Each row of a before or after table is a point. The points were changed in one or more steps. Then noise was added and the rows were shuffled. The steps act on columns, c1 being the first. What was done? A step turns or swaps two columns, mirrors them in a line or flattens them onto one, adds a multiple of one to another, or multiplies or shifts one. Angles are multiples of 10 degrees, from the lower column toward the higher: turns from -170 to 170, lines from 10 to 170 but not 90. Use the fewest steps. Two steps may share a column if one is a turn and the other turns, adds or multiplies; they go together, in the order done. Otherwise the lowest column goes first.

Before (11 x 2)
[[-0.46  0.12]
 [ 0.26 -0.51]
 [ 0.30  0.09]
 [-0.18 -0.23]
 [-0.10 -0.06]
 [ 0.63  0.89]
 [-0.50  0.75]
 [-0.12 -0.12]
 [-0.53  0.57]
 [-0.16 -0.40]
 [-0.31  0.39]]
After (11 x 2)
[[-0.12 -0.05]
 [-0.30 -0.17]
 [-0.14 -0.13]
 [ 0.27  0.14]
 [-0.12 -0.06]
 [-0.08 -0.03]
 [-0.02 -0.03]
 [ 0.85  0.50]
 [-0.23 -0.12]
 [-0.30 -0.17]
 [-0.07 -0.05]]
Steps: flatten c1 and c2 onto the line at 30 degrees

Before (8 x 6)
[[-0.49  0.13  0.05  0.51  0.63 -0.06]
 [-0.19  0.12 -0.21 -0.03  0.67 -0.51]
 [-0.28 -0.24 -0.11  0.11 -0.57  0.14]
 [-0.22 -0.76 -0.56 -0.39 -0.25  0.48]
 [-0.08  0.10 -0.06 -0.20  0.67 -0.18]
 [-0.10 -0.26 -0.48  0.39 -0.09 -0.66]
 [ 0.27 -0.29  0.03  0.70  0.34 -0.63]
 [-0.44 -0.40  0.17 -0.31  0.53 -0.46]]
After (8 x 6)
[[-0.12 -0.50 -0.99  0.35  0.02 -0.53]
 [-0.50  0.25 -0.35  0.33  1.17 -0.54]
 [ 0.23 -0.78 -0.46  0.12 -0.08 -0.53]
 [-0.09  0.08 -0.58  0.21  0.77 -0.03]
 [-0.22  0.63 -1.07 -0.59  0.09 -0.36]
 [-0.20 -0.11 -0.68  0.48  1.01 -0.17]
 [-0.28 -0.06 -0.61 -0.28 -0.10 -0.15]
 [-0.53 -0.57 -0.45 -0.04  1.37  0.05]]
Steps: add -1.5 times c1 to c5; turn c2 and c6 by 60 degrees; turn c2 and c4 by 110 degrees; shift c3 by -0.50

Before (10 x 11)
[[ 0.26  0.05 -0.05  0.24  0.70 -0.52  0.85 -0.45 -0.19 -0.64 -0.56]
 [-0.07  0.51 -0.36  0.19 -0.42 -0.54  0.20 -0.26 -0.12 -0.49  0.03]
 [-0.08 -0.69 -0.38 -0.12  0.83 -0.07 -0.11 -0.09 -0.08  0.20 -0.16]
 [ 0.12  0.46  0.65 -0.05 -0.29 -0.19  0.12 -0.51 -0.30 -0.25 -0.15]
 [-0.33  0.79  0.00  0.21  0.43 -0.35  0.76 -0.12 -0.20  0.33 -0.42]
 [-0.36  0.78 -0.02  0.20  0.29 -0.34  0.04 -0.81  0.40 -0.08 -0.47]
 [ 0.08 -0.10 -0.05  0.13 -0.31  0.02 -0.13 -0.04  0.19  0.28 -0.18]
 [ 0.04  0.43 -0.41  0.18 -0.13  0.79  0.15  0.12  0.05 -0.18 -0.54]
 [-0.20  0.75 -0.34 -0.03  0.05 -0.06 -0.14  0.06  0.61  0.18 -0.03]
 [-0.15  0.17  0.04 -0.02 -0.47 -0.59 -0.12  0.19 -0.15 -0.31 -0.21]]
After (10 x 11)
[[-0.22  0.75  0.25  0.06  0.03 -0.23  0.99 -0.01  0.61  0.28 -0.03]
 [ 0.07 -0.08  0.03 -0.07 -0.30 -0.09 -0.26  0.11  0.19  0.44 -0.19]
 [-0.34  0.81  0.28 -0.17  0.42  0.21  1.93  0.19 -0.21  0.52 -0.40]
 [-0.08  0.50  0.67 -0.30 -0.44  0.05  0.98  0.13 -0.11 -0.79  0.03]
 [-0.09 -0.69  0.32 -0.08  0.84 -0.24 -1.14 -0.13 -0.06  0.32 -0.17]
 [-0.14  0.16  0.42  0.19 -0.47  0.43  0.16  0.01 -0.14 -0.51 -0.21]
 [ 0.25  0.06  0.42 -0.47  0.68  0.31  0.91  0.17 -0.21 -1.02 -0.57]
 [ 0.04  0.43 -0.36  0.12 -0.11 -0.83  0.79  0.17  0.07 -0.28 -0.53]
 [ 0.13  0.46 -0.26 -0.50 -0.30  0.61  0.81 -0.12 -0.30 -0.42 -0.16]
 [-0.36  0.79  0.28 -0.83  0.28  0.20  1.20  0.04  0.40 -0.12 -0.48]]
Steps: add 1.5 times c2 to c7; turn c3 and c6 by 130 degrees; mirror c4 and c8 in the line at 50 degrees; multiply c10 by 1.6

Before (11 x 14)
[[ 0.80  0.51 -0.33 -0.07 -0.11  0.15 -0.04 -0.22 -0.32 -0.61  0.41  0.13
   0.70 -0.02]
 [ 0.30  0.00 -0.41  0.01 -0.26  0.55  0.53  0.02 -0.30  0.39 -0.04 -0.28
   0.30  0.55]
 [ 0.92  0.57  0.13  0.25  0.26  0.65 -0.24 -0.29 -0.17 -0.60 -0.32  0.37
   0.48 -0.05]
 [ 0.31 -0.12  0.59 -0.03  0.34  0.32 -0.54  0.36 -0.29 -0.69 -0.15 -0.67
   0.64  0.31]
 [ 0.35 -0.27  0.42 -0.50 -0.14 -0.12 -0.31 -0.06  0.03  0.05  0.39 -0.28
   0.12  0.61]
 [ 0.83 -0.30 -0.01  0.47 -0.02 -0.13 -0.02  0.56  0.17 -0.49 -0.07  0.14
  -0.06 -0.10]
 [-0.07 -0.12 -0.32  0.33 -0.40  0.37 -0.29 -0.27 -0.11 -0.20 -0.35  0.04
   0.49 -0.27]
 [ 0.33  0.67 -0.35 -0.08  0.17  0.00  0.21  0.06  0.27  0.20 -0.58  0.36
   0.27 -0.12]
 [ 0.37 -0.13  0.20  0.29 -0.30 -0.26 -0.46  0.42 -0.21 -0.70  0.02  0.03
  -0.36  0.32]
 [-0.09  0.70 -0.25 -0.57  0.35  0.20  0.05  0.10  0.27  0.44  0.31  0.04
  -0.38 -0.22]
 [ 0.06 -0.19  0.17  0.41  0.29  0.48  0.49 -0.26 -0.69 -0.70 -0.49 -0.50
   0.14 -0.03]]
After (11 x 14)
[[ 0.10 -0.59  0.17  0.37  0.30  0.48  0.51 -0.46 -0.68 -0.66 -0.51 -0.18
   0.08  0.17]
 [ 0.92  1.76  0.14  0.25  0.25  0.69 -0.24  0.34 -0.18 -0.62 -0.33 -0.36
   0.49  0.02]
 [ 0.01  2.11 -0.26 -0.57  0.30  0.22  0.09  0.06  0.18  0.48  0.27  0.03
  -0.36 -0.34]
 [ 0.37 -0.76  0.42 -0.48 -0.18 -0.09 -0.33 -0.28  0.28  0.04  0.42 -0.07
   0.04  0.52]
 [-0.12 -0.31 -0.38  0.33 -0.37  0.40 -0.29 -0.02 -0.17 -0.24 -0.34 -0.30
   0.45 -0.24]
 [ 0.79  1.54 -0.35 -0.10 -0.13  0.17 -0.04  0.07 -0.32 -0.63  0.44 -0.20
   0.67  0.12]
 [ 0.33  2.05 -0.36 -0.04  0.23  0.03  0.17  0.41  0.23  0.13 -0.61  0.07
   0.25 -0.22]
 [ 0.32  0.09 -0.41  0.00 -0.29  0.57  0.53 -0.27 -0.05  0.42  0.03  0.04
   0.31  0.66]
 [ 0.80 -0.94  0.05  0.52 -0.05 -0.10  0.01  0.10  0.05 -0.57 -0.10  0.53
  -0.08 -0.15]
 [ 0.38 -0.46  0.14  0.30 -0.27 -0.28 -0.46  0.05 -0.09 -0.66  0.04  0.46
  -0.34  0.34]
 [ 0.33 -0.34  0.61  0.00  0.35  0.28 -0.52 -0.66 -0.11 -0.67 -0.11  0.33
   0.63  0.44]]
Steps: multiply c2 by 3; swap c8 and c12; turn c9 and c14 by -20 degrees

Before (12 x 24)
[[-0.02 -0.08  0.09  0.21 -0.03 -0.82  0.32  0.28 -0.02 -0.15  0.59  0.20
   0.26 -0.25  0.47 -0.47  0.00  0.15 -0.32  1.27  0.24  0.29  0.19 -0.59]
 [-0.02 -0.28  0.35 -0.07 -0.48 -0.17 -0.13  0.28 -0.80 -0.51  0.03  0.30
   0.25 -0.02 -0.72  0.65  0.08  0.52  0.56 -0.41  0.69  0.43  0.30  0.27]
 [-0.23 -0.28  0.19  0.50 -0.02  0.38  0.08  0.47 -0.38 -0.30 -0.09  0.00
   0.17 -0.17  0.04  0.75  0.25 -0.15  0.66 -0.53  0.56  0.66 -0.10 -0.05]
 [ 0.02 -0.42  0.65  0.13 -0.24 -0.09  0.10 -0.13  0.15 -0.54  1.03 -0.05
   0.48 -0.17  0.67 -0.86  0.40  0.26 -0.55  1.04 -0.05 -0.51  0.01 -0.48]
 [-0.68 -0.08  0.16  0.52  0.16  0.18 -0.03  0.27 -0.79 -0.18  0.21  0.33
   0.00  0.05 -0.72  1.19  0.15  0.20 -0.12 -0.32  0.64  0.37 -0.28  0.60]
 [-0.17  0.32  0.50 -0.37  0.17 -0.30  0.51 -0.55  0.10 -0.08  0.59 -0.04
   0.39 -0.32  0.17 -0.55  0.06  0.17 -0.06  0.50  0.05  0.17 -0.18 -0.47]
 [-0.34  0.11 -0.43  0.33 -0.61  0.14 -0.42 -0.20  0.00  0.63 -0.18  0.25
   0.08  1.04 -0.33 -1.19  0.20 -0.03  0.93  0.24  0.52  0.02  0.39  0.09]
 [-0.06  0.46  0.70  0.08 -0.54 -0.03  0.54 -0.13  0.10 -0.20  0.59  0.48
   0.60 -0.02  0.92 -0.21  0.12  0.33 -0.25  1.12 -0.04  0.07  0.24 -0.17]
 [-0.30 -0.22 -0.19 -0.36 -0.11 -0.12  0.67 -0.06  0.06 -0.29  0.65  0.11
   0.73  0.39  0.67 -0.31 -0.11  0.42 -0.30  0.84 -0.23 -0.22  0.17 -0.78]
 [-0.08 -0.20 -0.05  0.06 -0.64  0.48 -0.48 -0.24 -0.31  0.48  0.08  0.48
   0.12  0.63 -0.51 -0.72 -0.03 -0.51  0.11  0.19  0.11  0.64  0.72 -0.33]
 [ 0.13  0.05  0.44  0.25  0.00  0.23  0.17  0.53 -0.52 -0.46  0.35 -0.17
  -0.24  0.73 -0.77  0.74 -0.06 -0.22  0.51 -0.17  0.61  0.52  0.12  0.42]
 [-0.25 -0.05  0.51  0.32  0.03 -0.18 -0.03  0.42 -0.53 -0.39 -0.05  0.26
  -0.40  0.58 -0.33  0.78  0.56  0.54  0.13 -0.69  0.16  0.85 -0.16  0.00]]
After (12 x 24)
[[-0.73  0.45  0.77  0.09 -0.26 -0.03  0.55  0.24  0.03 -0.20  0.63  0.46
   0.58 -0.05  0.34 -0.25  0.05  0.33  0.14  1.13 -0.03 -0.17  0.25 -0.19]
 [-0.02 -0.19 -0.03  0.05 -0.53  0.52 -0.47  0.11 -0.32  0.48  0.08  0.35
   0.12  0.60 -0.21 -0.71 -0.29 -0.45 -0.19  0.22  0.11 -0.61  0.75 -0.34]
 [-0.68 -0.35  0.70  0.12  0.27 -0.11  0.10  0.34  0.14 -0.52  1.05 -0.15
   0.43 -0.20  0.28 -0.86  0.56  0.23  0.39  1.03 -0.08  0.34  0.01 -0.46]
 [-0.73  0.30  0.50 -0.36  0.46 -0.36  0.50  0.55  0.17 -0.12  0.57 -0.40
   0.40 -0.32  0.08 -0.55 -0.02  0.17 -0.21  0.53 -0.01 -0.17 -0.19 -0.46]
 [-0.05 -0.06  0.07  0.19  0.31 -0.83  0.31 -0.07 -0.02 -0.11  0.57  0.31
   0.31 -0.25  0.17 -0.48 -0.17  0.17  0.47  1.32  0.25 -0.30  0.21 -0.58]
 [-0.06 -0.19 -0.18 -0.36  0.23 -0.13  0.62  0.19  0.04 -0.28  0.69  0.03
   0.78  0.45  0.25 -0.36  0.01  0.40  0.22  0.82 -0.28  0.26  0.16 -0.80]
 [-0.84 -0.10  0.10  0.51  0.30  0.16 -0.01 -0.18 -0.83 -0.19  0.22  0.53
  -0.02  0.09 -0.31  1.20  0.10  0.22  0.28 -0.32  0.66 -0.45 -0.28  0.65]
 [-0.33 -0.34  0.37 -0.09 -0.46 -0.15 -0.14 -0.53 -0.84 -0.50 -0.02  0.58
   0.24 -0.01 -0.30  0.58 -0.07  0.54 -0.30 -0.37  0.67 -0.39  0.38  0.20]
 [-0.39 -0.30  0.24  0.49 -0.04  0.37  0.09 -0.75 -0.39 -0.27 -0.12  0.37
   0.18 -0.19 -0.01  0.73  0.01 -0.18 -0.37 -0.55  0.57 -0.71 -0.10 -0.08]
 [-0.32  0.03  0.49  0.33  0.14  0.23  0.15 -0.75 -0.48 -0.42  0.34  0.26
  -0.25  0.72 -0.38  0.73 -0.22 -0.25 -0.10 -0.18  0.61 -0.44  0.06  0.45]
 [ 0.11  0.13 -0.42  0.34 -0.66  0.11 -0.40 -0.29 -0.05  0.62 -0.19  0.10
   0.10  1.06 -0.16 -1.21  0.17 -0.06 -0.84  0.20  0.48 -0.08  0.40  0.11]
 [-0.73 -0.03  0.43  0.34  0.00 -0.14 -0.04 -0.41 -0.54 -0.40 -0.07  0.59
  -0.37  0.57 -0.10  0.78  0.29  0.54  0.17 -0.72  0.15 -1.01 -0.14 -0.05]]
Steps: add -1 times c3 to c1; add 0.5 times c11 to c5; add 0.7 times c8 to c12; turn c8 and c19 by 150 degrees; multiply c15 by 0.4; mirror c17 and c22 in the line at 170 degrees

Before (14 x 48)
[[-0.60  0.47 -0.08 -0.23  0.62 -0.68 -0.07  0.04  0.34 -0.35 -1.04 -0.62
   0.33  0.03  0.52 -0.63 -0.07 -0.26 -0.30  0.28 -0.22  0.39 -0.68 -0.93
  -0.98 -0.35 -0.24  0.39 -0.04  0.42  0.16  0.11  0.64  0.25 -0.45  0.13
  -0.02 -0.39 -0.23 -0.94 -0.24 -0.05  1.03  0.07  0.07 -0.38  0.06 -0.22]
 [ 0.08  0.03  0.28  0.20 -0.72  0.83 -0.19 -0.47  0.00  0.93 -0.41  0.11
   0.36  0.33 -0.50 -0.62 -0.55  0.35 -0.34  0.07 -0.48  0.67 -0.36 -1.00
   0.62  0.13 -0.07  0.02 -0.61 -0.71 -0.09 -0.62 -0.15 -0.03 -0.60  0.20
   0.35  0.34  0.41  0.06 -0.15 -0.47  0.01  0.13 -0.14 -0.24 -0.13 -0.16]
 [ 1.30  0.38 -0.24 -0.25  0.28  0.56  0.51  0.50 -0.29  0.42 -0.11  0.32
  -0.09  0.42  0.31 -0.48 -0.26 -0.35  0.02 -0.12 -0.07 -0.05 -0.63  0.18
  -0.53 -0.49  0.15  0.23  0.13 -0.26 -1.08 -0.09  0.42  0.71 -0.78  0.09
   0.01  0.23 -0.12 -0.87 -0.54 -0.22  0.04  0.05  0.41  0.18  0.26 -0.30]
 [ 0.09  0.84  0.53 -0.33 -0.02 -0.26 -0.53  0.02 -0.28  0.19  0.20  0.58
   0.47 -0.40 -0.05 -0.36 -0.32 -0.45 -0.03 -0.01 -0.13  0.48  0.46  0.54
   0.04 -0.14  0.08 -0.09 -1.10  0.40  0.17  0.06 -0.51  0.44 -0.15  0.28
   0.55  0.03 -0.33 -0.48 -0.88  0.42  0.65  0.49  0.17  0.46 -0.26 -0.33]
 [-0.09 -0.11  0.76 -0.17  0.76 -0.73 -0.38 -0.56  0.26  0.43 -0.21 -0.42
   0.13 -0.63  0.31 -0.14 -0.13 -0.13 -0.41  0.31 -0.84  0.44 -0.25 -0.34
  -0.40 -1.06 -0.15 -0.38 -0.50 -0.36  0.08  0.26 -0.19  0.85 -0.82 -0.52
   0.53 -0.18 -0.13 -0.46  0.14 -0.59  0.48  0.33  0.07  0.61  0.36  0.15]
 [ 0.47 -0.53  0.47 -0.25 -0.40 -0.39 -0.78 -0.35 -0.26 -0.81 -0.30 -0.22
  -0.07  0.29 -0.15 -1.10 -0.38 -0.24  0.19 -0.06 -0.01  0.59  0.37  0.08
  -1.07  0.69 -0.16 -0.70 -0.47  0.43 -0.55 -0.22  0.37  0.81 -0.01  0.24
  -0.27  0.11  0.36 -0.25  0.27  0.18  0.13 -0.77  0.57 -0.06 -0.22 -1.18]
 [ 0.19 -0.07  0.54 -0.09  0.07 -0.52 -0.17  0.91  0.02 -0.22  0.47 -0.13
  -0.18  0.29  0.25 -0.35 -0.27 -0.06  0.07 -0.40 -0.32  0.26 -0.23 -0.16
   0.02 -0.36 -0.27 -0.29  0.31  0.18 -0.47  1.01 -0.02 -0.45 -0.12 -0.48
  -0.20 -0.56  0.12 -0.55 -0.35  0.05 -0.28 -0.04 -0.48 -0.40  0.20  0.56]
 [ 0.54 -0.13 -0.18  0.06  0.24 -0.51 -0.18 -0.31 -0.21 -0.04 -0.60  0.19
   0.55  0.20 -0.38 -0.52 -0.16 -0.38 -0.72  0.07 -0.41  0.49 -0.53  0.20
  -0.38  0.25  0.19  0.10  0.10 -0.10  0.33 -0.09 -0.40 -0.23  0.33  0.06
   0.37 -0.13  0.10 -0.36 -0.50 -0.32  0.50 -0.37  0.07  0.75  0.02 -0.82]
 [ 0.28 -0.35  0.08 -0.05  0.21  0.88 -0.03 -0.71  0.66 -0.98 -0.11 -0.08
   0.13  0.26  0.21 -0.48  0.09 -0.76 -0.21 -0.14  0.60  0.38 -0.59 -0.29
   0.06  0.23 -0.33  0.13 -0.76  0.30  0.19  0.06 -0.28  0.07  0.20 -0.48
  -0.04 -0.17 -0.05 -0.54 -0.34 -0.37 -0.44 -0.58  0.49  0.12  0.06 -0.07]
 [ 0.00  0.32 -0.44 -0.65  0.06 -0.12  0.37  0.09  0.33  0.12 -0.12 -0.43
   0.11 -1.01 -0.28  0.38 -0.17 -0.16 -0.14  0.14  0.15  0.25  0.42 -0.17
  -0.40  0.72  0.16 -0.31 -0.22 -0.12 -0.14 -0.53  0.11  0.45 -0.18 -0.77
   0.38 -0.06  0.45 -0.58 -0.65  0.21  0.14 -0.35 -0.09  0.55  0.23  0.70]
 [ 0.65 -0.09  0.43 -0.24  0.82 -0.74 -0.04  0.16 -0.70 -0.68 -0.22  0.92
   0.89  0.27  0.00 -0.87 -0.35 -0.13  0.91 -0.09 -0.42  0.74 -0.49  0.52
  -0.27  0.64  0.02  0.41 -0.13  0.12  0.39 -0.39 -0.03 -0.29 -0.20 -0.61
  -0.49  0.16 -0.17 -0.16  0.12 -0.08  0.33 -0.10  0.10 -0.34  0.10 -0.42]
 [ 0.16 -0.07  0.02 -0.21 -0.25  0.58  0.21 -0.11  0.41 -0.30  0.59  0.15
   0.66 -0.05 -0.16 -0.65 -0.32 -0.11 -0.17 -0.90 -0.53 -0.10 -0.17 -0.42
  -0.51  0.01 -0.13 -0.54 -0.34 -0.28 -0.09  0.09  0.72  0.09  0.50 -0.16
   0.08  0.36  0.60 -0.68  0.52  0.59  1.12  1.26 -0.17  0.21  0.47  0.14]
 [-0.27  0.27 -0.42 -0.56  0.00  0.61  0.06 -0.02 -0.27 -0.45 -0.45  0.02
   0.23 -0.17  0.45 -0.38 -0.54  0.32 -0.34  0.21  0.01  0.32 -0.56  0.10
   0.16  0.52 -0.34 -0.03 -0.50  0.42  0.53  0.09 -0.63  0.76 -0.22  0.09
  -0.45  0.23 -0.41 -0.05 -0.41 -0.12  0.48 -0.03  0.45 -0.13  0.23  0.25]
 [ 0.07 -0.10  0.30 -1.10  0.30  0.40  0.22 -0.26  0.21  0.03 -0.17  0.06
  -0.46 -0.92 -0.21 -0.04 -0.19  0.26 -0.05 -0.09 -0.52  1.04 -0.36  0.30
  -0.40  0.31 -0.55 -0.12  0.67  0.38 -0.27 -0.55 -0.02  0.25  0.14 -0.16
   0.25 -0.58  0.02 -0.90 -0.17 -0.11  0.66  0.68 -0.03 -0.20  0.20 -0.08]]
After (14 x 48)
[[ 0.02  0.26 -0.43 -0.56  0.00  0.62  0.04 -0.04 -0.27 -0.45 -0.45 -0.18
   0.24 -0.18  0.43 -0.38 -0.54  0.45 -0.35  0.21  0.01  0.32 -0.55  0.09
   0.15  0.51 -0.34 -0.03 -0.50  0.42  0.53  0.09 -0.64  0.75 -0.23 -0.03
  -0.18  0.24 -0.41  0.10 -0.42 -0.13  0.47 -0.03  0.46 -0.12  0.23  0.26]
 [-0.01 -0.34  0.09 -0.05  0.21  0.87 -0.03 -0.71  0.67 -0.98 -0.12 -0.27
   0.14  0.25  0.21 -0.47  0.11 -0.88 -0.20 -0.13  0.60  0.39 -0.59 -0.30
   0.07  0.23 -0.33  0.14 -0.75  0.30  0.19  0.06 -0.29  0.06  0.19  0.93
  -0.01 -0.18 -0.05 -0.03 -0.34 -0.37 -0.44 -0.57  0.49  0.12  0.06 -0.08]
 [ 0.00  0.83  0.53 -0.32 -0.03 -0.25 -0.53  0.02 -0.29  0.21  0.19  0.38
   0.48 -0.40 -0.06 -0.37 -0.32 -0.92 -0.04  0.00 -0.13  0.49  0.47  0.53
   0.04 -0.15  0.07 -0.08 -1.10  0.41  0.17  0.06 -0.50  0.44 -0.16  0.24
   0.22  0.04 -0.32  0.53 -0.87  0.42  0.65  0.48  0.18  0.45 -0.26 -0.32]
 [ 0.00  0.33 -0.44 -0.67  0.08 -0.13  0.36  0.08  0.34  0.13 -0.12 -0.65
   0.11 -1.02 -0.28  0.39 -0.16 -0.72 -0.15  0.15  0.13  0.25  0.42 -0.17
  -0.40  0.73  0.16 -0.30 -0.21 -0.11 -0.14 -0.51  0.11  0.46 -0.17  1.21
   0.16 -0.06  0.46 -0.21 -0.64  0.21  0.14 -0.34 -0.09  0.55  0.24  0.69]
 [ 0.00 -0.10  0.30 -1.10  0.31  0.40  0.22 -0.26  0.22  0.03 -0.17 -0.14
  -0.47 -0.91 -0.21 -0.03 -0.18  0.45 -0.06 -0.10 -0.53  1.03 -0.35  0.29
  -0.41  0.31 -0.54 -0.10  0.68  0.38 -0.27 -0.54 -0.01  0.25  0.14  1.03
   0.09 -0.57  0.01  0.45 -0.17 -0.11  0.66  0.68 -0.02 -0.20  0.21 -0.07]
 [-0.01  0.37 -0.24 -0.25  0.28  0.57  0.50  0.50 -0.29  0.40 -0.10  0.12
  -0.08  0.44  0.32 -0.48 -0.28 -0.53  0.01 -0.12 -0.08 -0.06 -0.63  0.17
  -0.53 -0.50  0.15  0.23  0.12 -0.27 -1.08 -0.11  0.43  0.71 -0.79  0.79
   0.00  0.23 -0.13  0.64 -0.54 -0.22  0.03  0.05  0.41  0.18  0.25 -0.30]
 [ 0.01  0.47 -0.08 -0.23  0.63 -0.68 -0.07  0.04  0.34 -0.34 -1.04 -0.83
   0.34  0.03  0.52 -0.62 -0.06  0.13 -0.31  0.29 -0.23  0.39 -0.68 -0.93
  -0.97 -0.37 -0.24  0.39 -0.04  0.42  0.17  0.09  0.64  0.25 -0.45  0.83
   0.00 -0.39 -0.23  0.70 -0.24 -0.05  1.03  0.07  0.06 -0.37  0.07 -0.22]
 [-0.01  0.03  0.28  0.21 -0.73  0.84 -0.19 -0.47  0.00  0.94 -0.40 -0.09
   0.36  0.32 -0.50 -0.63 -0.55  0.60 -0.34  0.07 -0.48  0.67 -0.35 -0.99
   0.62  0.14 -0.06  0.02 -0.60 -0.71 -0.08 -0.62 -0.15 -0.05 -0.62 -0.22
   0.13  0.34  0.40  0.09 -0.16 -0.48  0.01  0.13 -0.14 -0.23 -0.14 -0.16]
 [ 0.01 -0.08  0.02 -0.21 -0.26  0.58  0.21 -0.11  0.41 -0.30  0.59 -0.06
   0.65 -0.04 -0.16 -0.65 -0.32 -0.31 -0.16 -0.92 -0.53 -0.11 -0.15 -0.42
  -0.49  0.02 -0.13 -0.53 -0.33 -0.27 -0.10  0.08  0.72  0.09  0.49  0.79
   0.04  0.36  0.59  0.32  0.52  0.59  1.11  1.26 -0.17  0.21  0.47  0.13]
 [ 0.01 -0.09  0.43 -0.25  0.82 -0.73 -0.03  0.16 -0.70 -0.67 -0.22  0.73
   0.88  0.28  0.01 -0.88 -0.36  0.21  0.90 -0.09 -0.41  0.74 -0.48  0.51
  -0.27  0.64  0.03  0.42 -0.14  0.12  0.39 -0.39 -0.03 -0.29 -0.21  0.67
  -0.21  0.17 -0.17 -0.36  0.12 -0.07  0.33 -0.11  0.09 -0.35  0.10 -0.41]
 [ 0.01 -0.55  0.46 -0.25 -0.41 -0.39 -0.78 -0.35 -0.27 -0.81 -0.31 -0.43
  -0.08  0.30 -0.15 -1.11 -0.39 -0.16  0.20 -0.05 -0.02  0.60  0.36  0.07
  -1.07  0.70 -0.16 -0.70 -0.48  0.43 -0.55 -0.22  0.38  0.82 -0.01  0.04
  -0.11  0.11  0.34  0.34  0.26  0.18  0.12 -0.76  0.56 -0.06 -0.21 -1.18]
 [ 0.01 -0.12 -0.18  0.06  0.24 -0.53 -0.18 -0.31 -0.21 -0.04 -0.60 -0.01
   0.54  0.20 -0.39 -0.54 -0.17 -1.13 -0.71  0.06 -0.41  0.50 -0.52  0.19
  -0.38  0.25  0.18  0.10  0.10 -0.10  0.32 -0.10 -0.39 -0.24  0.33  0.31
   0.15 -0.13  0.11  0.29 -0.50 -0.32  0.50 -0.37  0.06  0.77  0.02 -0.82]
 [-0.01 -0.11  0.77 -0.17  0.76 -0.73 -0.38 -0.56  0.27  0.42 -0.21 -0.61
   0.13 -0.63  0.32 -0.15 -0.13 -0.72 -0.40  0.30 -0.84  0.44 -0.25 -0.34
  -0.40 -1.05 -0.16 -0.39 -0.49 -0.36  0.07  0.27 -0.19  0.85 -0.83  0.89
   0.22 -0.18 -0.13 -0.09  0.13 -0.60  0.48  0.32  0.07  0.61  0.35  0.17]
 [-0.01 -0.07  0.55 -0.10  0.07 -0.51 -0.17  0.90  0.01 -0.22  0.48 -0.32
  -0.19  0.29  0.26 -0.37 -0.27  0.35  0.06 -0.39 -0.32  0.26 -0.23 -0.16
   0.03 -0.36 -0.28 -0.28  0.32  0.18 -0.47  1.01 -0.01 -0.45 -0.12  0.96
  -0.09 -0.56  0.13 -0.03 -0.35  0.05 -0.29 -0.03 -0.48 -0.41  0.19  0.55]]
Steps: multiply c1 by 0; shift c12 by -0.20; add -1 times c46 to c18; turn c36 and c40 by 130 degrees; multiply c36 by 1.3; multiply c37 by 0.4
